Every row gives one point. Each table stands for the endless flat space through its points: a line for two points, a plane for three, and so on. Write the one point that lies in both, or say that there is none.
(in the rows, 100 means zero)

First:
82 88 62

82 86 69
Second:
76 74 67

91 94 107
They share: 82 82 83

First, 4 rows:
138 103 95 88 127 151

111 59 81 89 114 111

112 120 116 104 101 113

124 86 90 92 121 129
Second:
101 94 77 103 96 119

108 94 88 90 100 120

129 94 89 75 84 123
They share: no point

First, 4 rows:
133 70 151 63 157 101 94 125

146 83 99 82 138 130 116 152

116 108 129 81 109 92 109 134

135 94 107 91 117 121 101 131
Second, 3 rows:
117 97 109 89 123 104 100 133

133 95 137 68 118 97 107 131

142 102 117 109 103 141 102 125
They share: 127 97 121 84 118 107 103 131

First (2 x 9):
56 93 94 109 123 151 151 147 111

91 123 94 104 103 111 111 117 106
Second (4 x 9):
53 92 97 107 105 123 147 132 116

88 141 123 154 101 147 113 98 91

77 123 76 89 98 134 156 154 128

65 97 126 145 120 131 108 94 88
They share: no point

First:
93 103 94 88 153 114 80 93 83 133 99 136

99 110 96 95 146 109 76 91 85 126 91 128
Second (4 x 12):
132 149 120 96 136 95 36 82 80 128 93 121

123 130 106 98 129 100 43 76 89 101 89 114

119 123 98 103 125 102 50 75 92 93 82 113

162 160 98 110 115 106 46 62 92 120 64 149
They share: no point

First, 5 rows:
76 98 114 153 57 73 52 76 121 98 92 110 89 79

94 142 106 139 107 88 82 94 99 70 114 81 129 82

96 129 110 109 123 102 125 104 110 61 140 98 141 125

75 139 94 149 114 73 88 91 117 76 135 82 133 108

109 98 136 122 60 106 72 90 96 85 78 107 89 67
Second, 3 rows:
121 84 102 114 64 73 61 64 105 78 116 88 92 82

105 100 114 124 76 83 77 78 113 84 116 102 104 96

99 80 108 113 68 88 81 83 105 75 106 91 88 91
They share: 90 102 120 126 81 93 91 91 115 84 111 107 105 104

First:
137 60 96 113 31 46 103 146 100 103 100 112 153 128 115 120 63 130

135 64 59 107 78 63 94 130 84 139 66 70 114 77 70 143 92 90

121 46 90 107 32 31 117 147 79 124 85 98 130 126 86 133 57 136

109 65 87 99 57 58 83 130 115 99 106 126 133 107 81 115 56 104
Second (5 x 18):
120 14 40 123 73 50 108 137 101 112 82 109 137 84 81 130 50 101

120 70 78 95 76 61 86 138 126 102 105 112 123 103 76 128 79 98

80 72 93 106 35 43 87 145 94 141 77 139 138 87 81 103 60 124

110 110 112 77 69 56 76 143 139 106 116 123 111 114 71 122 92 105

77 83 104 108 17 33 77 131 89 131 91 139 142 73 70 107 44 115
They share: no point

First:
127 143 122 42 55 98 121 78 43 136 88 83 93 92 89 87 135 122 69 82 99 96
 91 102

121 156 132 53 59 99 103 58 63 129 109 99 69 114 93 105 162 149 86 100
 76 113 97 129

112 124 118 71 74 107 118 71 64 114 95 72 73 99 84 82 126 121 72 85 79
 92 91 102

127 145 127 66 73 90 121 59 69 127 102 86 68 101 101 92 150 153 95 82 69
 108 82 114
Second:
83 156 145 80 85 75 73 43 75 157 91 94 74 94 75 67 117 152 70 85 94 78
 38 53

132 107 106 83 70 128 142 72 65 99 96 70 63 103 105 73 134 123 92 64 65
 105 100 109

96 135 125 72 95 70 113 74 77 121 92 58 83 81 65 85 112 128 60 96 77 78
 72 95

111 123 97 96 80 116 126 71 75 116 106 81 62 112 90 54 131 129 84 53 56
 107 82 90

138 91 90 75 88 116 168 90 61 81 100 44 61 101 99 91 124 101 84 74 55 99
 120 131
They share: 115 121 117 78 81 102 125 69 69 113 94 68 70 95 89 78 124 127 79 78 73
 92 84 98

First, 4 rows:
73 121 116 74 76 85 64 142 67 111 126 124 102 92 62 118 78 127 125 139
 116 102 94 109

87 78 119 83 127 84 69 134 72 93 95 73 113 126 69 135 123 69 104 165 99
 91 114 109

58 109 73 86 49 136 103 140 96 100 126 153 104 47 98 73 64 154 141 99
 118 136 82 94

79 110 127 107 69 82 57 102 94 123 135 143 129 82 91 119 81 133 124 131
 139 103 92 113
Second, 4 rows:
92 96 107 90 55 77 63 157 99 112 104 110 117 92 93 123 78 100 101 156
 118 103 103 99

81 83 113 89 87 84 92 105 77 121 117 118 123 94 76 99 90 114 113 130 108
 121 92 106

63 103 112 92 92 107 89 103 71 112 145 135 112 79 86 112 98 145 140 119
 120 123 81 98

95 107 112 91 56 72 56 145 95 122 127 105 117 93 107 125 68 120 118 145
 134 108 87 96
They share: no point

First:
93 126 75 59 72 137 63 75 104 105 106 133 70 106 111 126 115 155 131 53
 116 92 104 94

91 59 114 93 105 142 76 107 164 131 72 112 94 96 125 118 122 93 131 68
 132 120 112 33

62 78 164 91 89 114 45 66 119 176 92 99 131 102 104 72 135 120 92 86 181
 113 74 54

116 74 96 115 111 138 101 92 147 122 92 101 89 88 80 116 99 110 118 74
 127 129 88 34

69 129 104 74 53 137 70 48 105 119 142 148 93 109 104 70 166 122 115 104
 122 50 125 82

92 130 83 55 67 138 57 68 94 102 105 134 72 111 114 119 117 166 124 41
 128 87 105 94

96 136 98 42 67 144 48 107 116 148 103 140 71 84 117 137 89 161 150 59
 129 130 88 90
Second, 7 rows:
123 118 61 88 119 137 63 91 139 153 118 118 89 107 93 147 145 129 110
 126 144 110 80 72

115 109 94 103 96 125 95 84 141 171 70 131 100 99 110 132 115 116 115
 106 107 112 90 58

72 100 95 69 56 140 87 99 125 110 78 109 107 78 139 94 103 129 152 61
 105 98 77 95

121 119 96 100 81 139 95 95 121 170 94 105 92 102 125 128 103 115 95 106
 129 132 73 50

95 106 125 79 96 119 108 113 134 147 60 143 88 114 106 114 118 139 153
 91 81 104 86 94

93 118 108 118 39 149 58 55 105 176 120 100 84 96 109 116 61 89 77 77
 126 149 108 1

76 109 83 41 94 140 75 130 130 87 94 119 98 102 119 103 148 166 181 83
 113 79 61 144
They share: 90 101 90 81 88 132 74 88 132 132 104 121 85 93 101 120 116 120 132 86
 115 110 95 73

First:
62 93 124 118 121 98 74 143 143 118 82 80 101 127 58 123 84 128 69 154
 88 90 138 82

76 113 93 88 109 103 96 139 131 85 110 111 123 115 105 133 83 139 108
 122 121 84 125 113

66 101 110 98 113 108 94 135 127 116 82 86 113 127 88 119 82 126 91 130
 98 78 128 88
Second, 4 rows:
41 121 93 118 121 109 101 124 115 98 84 106 119 99 116 93 97 87 99 120
 101 82 141 66

77 90 119 74 102 141 98 108 162 131 82 79 116 155 95 131 96 99 141 142
 93 64 124 87

67 99 109 68 106 116 97 134 120 114 63 87 127 131 84 137 79 143 91 108
 95 78 97 109

35 127 99 108 116 118 103 124 132 92 75 117 125 115 116 95 109 67 113
 138 91 88 141 57
They share: no point

First (4 x 24):
81 128 109 102 97 137 82 87 129 130 118 129 82 107 117 91 145 78 75 47
 80 138 83 65

84 97 113 105 114 127 107 93 104 146 140 145 98 121 103 87 152 59 79 66
 79 139 95 88

117 122 88 69 91 143 130 45 120 133 124 111 136 95 72 52 172 48 42 92 32
 120 98 131

87 98 121 112 115 125 108 99 107 134 138 129 98 111 109 95 139 72 87 65
 86 140 95 87
Second (5 x 24):
109 125 121 118 85 136 144 96 126 104 127 89 122 90 120 93 119 91 64 57
 62 119 89 111

120 94 147 104 111 140 137 81 107 133 123 86 146 98 63 72 125 91 104 82
 78 134 122 123

87 123 69 89 118 117 120 88 107 104 131 95 91 82 123 94 124 54 60 75 71
 120 63 107

137 106 171 121 98 159 137 84 112 122 126 73 155 100 65 69 119 112 102
 73 70 135 126 136

124 121 121 101 130 155 96 73 89 107 138 64 119 88 74 72 121 84 90 90 68
 140 89 146
They share: no point

First:
111 96 49 84 98 129 60 114 84 122 107 102 102 76 108 113 87 91 78 84 77
 137 70 112

114 82 77 109 88 146 91 148 78 115 84 123 109 68 99 80 96 139 119 85 108
 106 86 92

125 94 81 151 91 115 107 116 70 90 90 111 153 72 71 81 81 104 140 88 68
 120 125 67

108 89 37 78 82 117 69 131 85 124 110 109 103 64 97 115 92 99 96 82 73
 117 56 105

109 88 85 121 94 147 87 147 89 92 87 108 125 94 88 73 120 132 116 100
 100 116 101 87
Second, 5 rows:
90 89 68 169 74 107 109 140 108 132 114 98 143 67 76 104 81 119 118 124
 53 113 56 104

122 63 98 121 106 115 73 122 77 107 88 79 142 85 60 69 109 116 123 108
 70 102 75 74

121 58 78 109 100 153 83 123 64 91 68 111 127 120 84 82 97 118 133 60 72
 130 99 58

114 104 81 125 96 96 77 128 94 113 116 83 137 46 71 82 108 105 101 131
 82 100 80 106

93 68 72 153 122 131 91 137 73 104 84 68 145 95 66 93 104 127 140 94 62
 92 60 85
They share: 114 92 69 117 92 128 85 128 82 101 96 107 127 80 87 90 98 109 113 91 80
 122 96 88

First (2 x 24):
128 76 95 132 107 82 120 102 91 116 124 76 114 136 76 104 98 102 105 101
 82 83 80 75

134 92 103 132 115 78 110 112 77 108 140 72 106 148 82 104 114 112 95 93
 74 67 88 79
Second, 4 rows:
137 51 87 116 97 76 109 94 88 114 112 88 124 136 70 87 98 86 128 81 93
 79 62 58

131 65 87 130 99 80 123 100 100 120 104 88 118 128 74 99 92 102 116 97
 83 81 72 70

132 70 73 159 98 70 136 107 124 121 76 98 117 120 74 101 77 138 114 115
 68 72 85 80

136 74 99 93 102 118 108 107 86 119 164 68 117 146 96 119 107 38 108 69
 86 118 69 84
They share: no point

First, 6 rows:
81 68 95 132 94 135 68 77 96 109 127 98 92 113 110 84 96 107 92 131 112
 120 102 78

68 73 81 119 119 144 107 79 126 144 94 84 116 92 132 78 99 79 87 111 117
 95 121 78

78 59 98 110 89 102 56 94 96 120 84 67 88 147 111 98 64 103 69 151 112
 134 114 89

86 61 78 85 109 108 60 153 129 135 82 42 102 120 171 97 57 75 90 138 117
 145 138 128

103 42 114 120 86 88 28 106 82 98 105 59 65 153 118 118 55 122 69 162
 101 156 111 89

97 86 65 103 116 130 77 133 126 126 109 68 113 102 165 90 74 70 113 118
 106 141 122 124
Second, 4 rows:
111 48 56 115 120 146 103 112 99 152 91 71 108 128 124 64 87 112 69 120
 106 113 104 89

107 107 123 109 111 90 42 85 127 103 118 70 97 107 120 125 37 75 115 128
 108 170 130 80

137 81 91 114 112 128 77 117 114 140 108 59 103 96 92 80 61 93 92 119
 103 153 144 55

83 49 68 120 109 127 93 89 83 122 82 76 105 159 158 96 91 100 68 113 98
 105 64 127
They share: no point

First, 5 rows:
87 87 88 125 106 78 68 104 121 68 114 110 48 68 56 88 125 120 102 109 64
 95 124 94

70 128 93 127 94 125 113 94 109 76 100 117 92 43 78 91 93 87 144 147 108
 143 168 133

93 159 57 138 72 68 77 154 133 129 122 140 97 82 139 93 51 105 142 86 82
 155 93 52

92 115 81 132 104 30 84 135 120 126 143 155 61 117 121 95 71 122 104 91
 42 119 104 62

87 120 84 130 99 57 87 120 117 106 130 132 68 90 99 93 86 119 121 98 62
 122 116 77
Second:
69 108 97 113 102 87 76 121 128 101 135 122 56 70 86 81 105 124 144 118
 86 113 115 81

87 147 66 135 78 67 87 113 96 109 88 116 91 68 107 77 74 130 109 69 99
 111 135 103

107 133 72 131 94 79 93 81 116 89 66 124 105 56 89 97 84 126 83 59 89
 151 131 107

103 161 52 151 70 57 95 105 86 99 72 110 107 68 105 87 66 122 95 53 89
 121 141 107
They share: 85 122 83 129 94 77 84 113 118 91 119 116 72 70 84 91 97 116 130 102 76
 123 121 85

First (3 x 24):
94 110 129 81 83 72 113 76 108 118 103 100 117 113 88 71 81 63 136 75 68
 145 77 69

86 120 137 87 83 70 135 92 82 122 125 110 137 123 84 73 69 79 144 89 90
 117 77 69

86 108 145 75 69 62 123 80 96 134 109 108 133 127 78 75 65 71 152 83 82
 133 61 61
Second, 4 rows:
94 117 119 94 105 94 137 84 90 100 126 99 118 115 98 69 89 81 126 74 71
 119 117 77

76 156 125 133 78 61 158 108 75 82 126 63 151 124 98 36 77 72 120 74 74
 131 123 68

115 115 145 89 119 91 151 56 97 117 125 92 124 117 124 67 117 51 108 81
 117 95 86 83

124 93 101 58 129 109 116 72 87 121 108 138 115 94 83 81 95 60 141 95 89
 122 81 95
They share: no point
